Each row of a before or after table is a point. One or more steps were done to the points. Then noise was added and the rows were shuffled. The steps act on columns, c1 being the first. Name the steps. A step turns or swaps two columns, mirrors them in a line or flattens them onto one, adds a multiple of one to another, or multiplies or shifts one. Angles are multiples of 10 degrees, from the lower column toward the higher: turns from -170 to 170, lines from 10 to 170 but not 90. Use the fewest steps. Two steps may share a column if one is a turn and the other turns, adds or multiplies; they go together, in the order done. Otherwise the lowest column goes first.

Before:
[[ 22 -31]
 [-21  27]
 [ 26  13]
 [ 27 -47]
 [-56  11]
 [ 40  12]
 [-42  18]
 [-47  18]
 [-41  24]]
After:
[[ 18 -48]
 [ 16 -42]
 [ 13  40]
 [-31  19]
 [ 24 -40]
 [ 26 -21]
 [ 12 -58]
 [ 15  28]
 [-49  28]]
Steps: swap c1 and c2

Before (9 x 6):
[[  3   1   0  10   7   1]
 [-17 -10  -9   6  -4   3]
 [  4   8  22   6  -1   4]
 [-21 -11  -3   2   5  -5]
 [-16  -8 -24   7  -7 -15]
 [ -1   8   8  -6  -1   1]
 [  8  -4   5  -3   1   1]
 [-18   0 -13   5  10  -2]
 [  3  19 -15  11  10  22]]
After (9 x 6):
[[ -7   8  56   2   1  -2]
 [  5 -11  -6 -21  -4   1]
 [ -2 -10 -59 -16   7  -9]
 [-10  20 -40  -2 -10   9]
 [  0 -11 -23 -17   3  11]
 [-11   1   0   0  -5   0]
 [  2   0 -31 -19 -10  -1]
 [  0  -4  13   8  -2   5]
 [  6   9  19   2   0  -4]]
Steps: turn c1 and c4 by 110 degrees; add -0.7 times c2 to c6; multiply c3 by 2.5; multiply c5 by -1

Before (10 x 11):
[[ 27  25   1   4  23   2   2 -23  -7  -5   1]
 [  6 -12  -7  -2 -19  -4   2 -38  -3  -3 -15]
 [ 11 -17  -7 -33   5  16  -3 -13 -17  16  -7]
 [ 24 -23   3  -4  -1 -16   1  -9   3  20 -11]
 [  7   5   5  -3  -4  33   0 -10   3  -6  19]
 [ 38 -11 -12   6  29  37   7   9 -18  14 -10]
 [  6 -14 -21   1  23   4  -5   2  -2   3  31]
 [  0 -11 -20 -16  28 -11  10  -5  -7 -27  -7]
 [ 28  -9 -18   5 -19 -19  -9 -14  20   8  -9]
 [-10 -21   5 -23  -6  27 -22 -24 -10   0 -19]]
After:
[[  6 -14  -5  -4  24   6 -21   2  -3   0  31]
 [ 25 -23   1  18  -1 -27   3  -8 -16 -13 -11]
 [  5 -12   2   3 -20  -8  -7 -38   1   4 -14]
 [-10 -21 -22 -53  -6  27   5 -24  -6   9 -19]
 [  6   5   0 -45  -4  49   5 -10   6   0  19]
 [ 11 -17  -4 -45   5   4  -7 -13 -22   6  -8]
 [ 28  -9  -9  29 -20 -26 -18 -14   3 -22  -9]
 [  1 -11   9   2  29 -27 -20  -6  20  19  -7]
 [ 39 -11   7 -43  29  60 -12   9 -21   9 -10]
 [ 27  25   2   0  22   6   1 -24   1   9   1]]
Steps: swap c3 and c7; multiply c6 by 2; turn c4 and c6 by 40 degrees; mirror c9 and c10 in the line at 150 degrees

Before:
[[-16  -2  27  54   7  17  24 -13  19  18 -15  36   9 -10]
 [-10 -31 -13 -44  -1   1  23  24 -33  20 -19  -4  16  11]
 [-13 -60  -4 -35  -3   0   1   5 -12  12 -11  -9 -28   4]
 [-23 -54  -3 -17   9 -32  12  25  -3  22  11  -7  15   5]
 [ -6  26  25  38   2  -4 -18 -21  14   9  -1  22  11  15]
 [-21  12  14  39  18   9  14  -3  26 -36  -7  27   8  10]
 [  1 -48  23 -34  -6  -8   4  15   5   3 -24 -13  24 -11]
 [-24 -32 -27 -10 -23  -6   0   6  -1   6 -12  -7  14 -21]
 [ 20  -5   4  57   2   2  21 -24  18  -7  -8   7  17  19]
 [ -5   8   1   8  17  -5  25 -30  41  10  -9  18   9   1]
 [-21 -43 -11 -17  33   0  -6   5 -16  16 -23 -27  14 -11]
 [ -9 -58 -12 -31   5  23  -4   3   1  12   6  10  32   7]
 [ 34   7  19  10  13  23  24  -5   4  -9  51   6  18 -34]
 [ 16   6  19   6  -1  53  28  16  32   9  47 -29  20  -6]]
After:
[[-12 -63  -2 -17   5   1   1   4 -12  10  -9   3 -41  -9]
 [  3 -48  28 -40  12  -8   4  15   0   3 -21 -14   4  -2]
 [ 22  -7   0  44  -1   1  22 -20  18  -7  -9  16  44 -12]
 [-14   0  25  45 -20  16  26 -21  20  15 -16  14  35  30]
 [ 33   5  15   1 -13  24  24  -8   7 -12  51 -26  19  24]
 [-22 -55   2 -23  -5 -30  13  22   0  20  12  -3   1 -12]
 [-17  16  14  31 -27  10  13  -4  23 -36  -7  21  25   6]
 [-10   5  -3   4 -25  -6  21 -27  38  10  -5  10  10   6]
 [ -7 -31 -12 -44   2   5  24  28 -35  23 -21   6  -7 -11]
 [-22 -45  -8 -16 -19   2  -8   7 -14  16 -22 -32  -1 -26]
 [ -3  23  20  29  -8  -5 -20 -23  16   7  -3  24  28   6]
 [-26 -30 -27 -12  24  -7   5   9  -3   7 -13 -13   5  16]
 [ -5 -61 -11 -41  -5  22  -7   7  -1  14   6  12  15   1]
 [ 16   7  21  -3  12  52  33  16  33   8  44 -22  20 -18]]
Steps: turn c3 and c8 by -10 degrees; turn c4 and c13 by 30 degrees; turn c5 and c12 by 160 degrees; turn c12 and c14 by -130 degrees

Before, 8 rows:
[[ -7   6 -31  13  14 -18   2   2  -7 -16 -21   7  22  10 -20 -15 -18 -23
   47   6  10  25 -16   4]
 [-27  -6  12 -13   2 -23  22   5 -23 -27  40  -3 -18   2 -26  13  26  15
    6  13  10  -3  15 -10]
 [-18 -33  41  -8 -11  -6 -11 -37 -31   8   9  24 -16  14 -13 -18 -35  19
   11  18  10  11 -40   6]
 [-12 -32  34   4  31 -19  -1  10 -28  37 -10   0  -3  -4  -2  19 -14  34
   18 -22   5   9   4 -21]
 [  6 -20 -20  18  -3 -31 -15  22   5  -5 -15  41 -28   9  47 -10 -27  -8
  -15  17 -27  26   1  31]
 [  9 -38 -16  10  12 -11   1 -26  17   0 -39  -8  37   5 -18  11 -20  -6
   -3  14  -6 -35  27 -29]
 [ -5   0 -35 -28  23  41  38  11   7  32 -26   7 -28  -7  -9  -2  26   7
   49 -12 -16  -8  45   5]
 [-11  -1  -7  17  -9 -14   8 -21  15 -27  -7  37  -3  16 -13 -36 -31 -23
   60 -15 -14   9  -4  11]]
After:
[[ 11 -37 -25   9  12 -16  -4 -16  22  26 -36  -7  33   5 -17  11 -20  -6
   -3  17  -5 -34  25   8]
 [  4   7 -40  12  15 -17   6   1  -7   2 -24   4  23  12 -18 -13 -15 -23
   48   8  10  27 -14 -15]
 [  9 -19 -32  17  -5 -28  13  27   4 -26 -15  41 -29  11  45  -8 -27 -10
  -16  18 -28  22  -1 -15]
 [-10   1 -21 -30  24  39  35  11   7 -17 -26 -19 -28  -6  -8  -2  25   6
   51 -15 -17  -8  44  30]
 [-32  -8  26 -12   4 -25  15   6 -24  19  40 -19 -17   5 -27  13  28  15
    6  15   8  -2  16 -22]
 [  1  -2 -24  16  -8 -13  28 -19  16   0  -6  23  -5  14 -14 -36 -29 -23
   60 -15 -16  10  -3 -29]
 [-28 -33  27   1  29 -19   3  21 -29   6 -11   2  -4  -2  -4  21 -15  34
   18 -23   4   8   5  41]
 [-26 -34  24  -9  -8  -7   8 -28 -31  -5   8  24 -17  13 -11 -16 -35  20
   10  17  10   8 -40   6]]
Steps: add -0.5 times c18 to c1; add -0.3 times c2 to c8; add 0.5 times c17 to c3; turn c7 and c12 by -40 degrees; turn c10 and c24 by 110 degrees
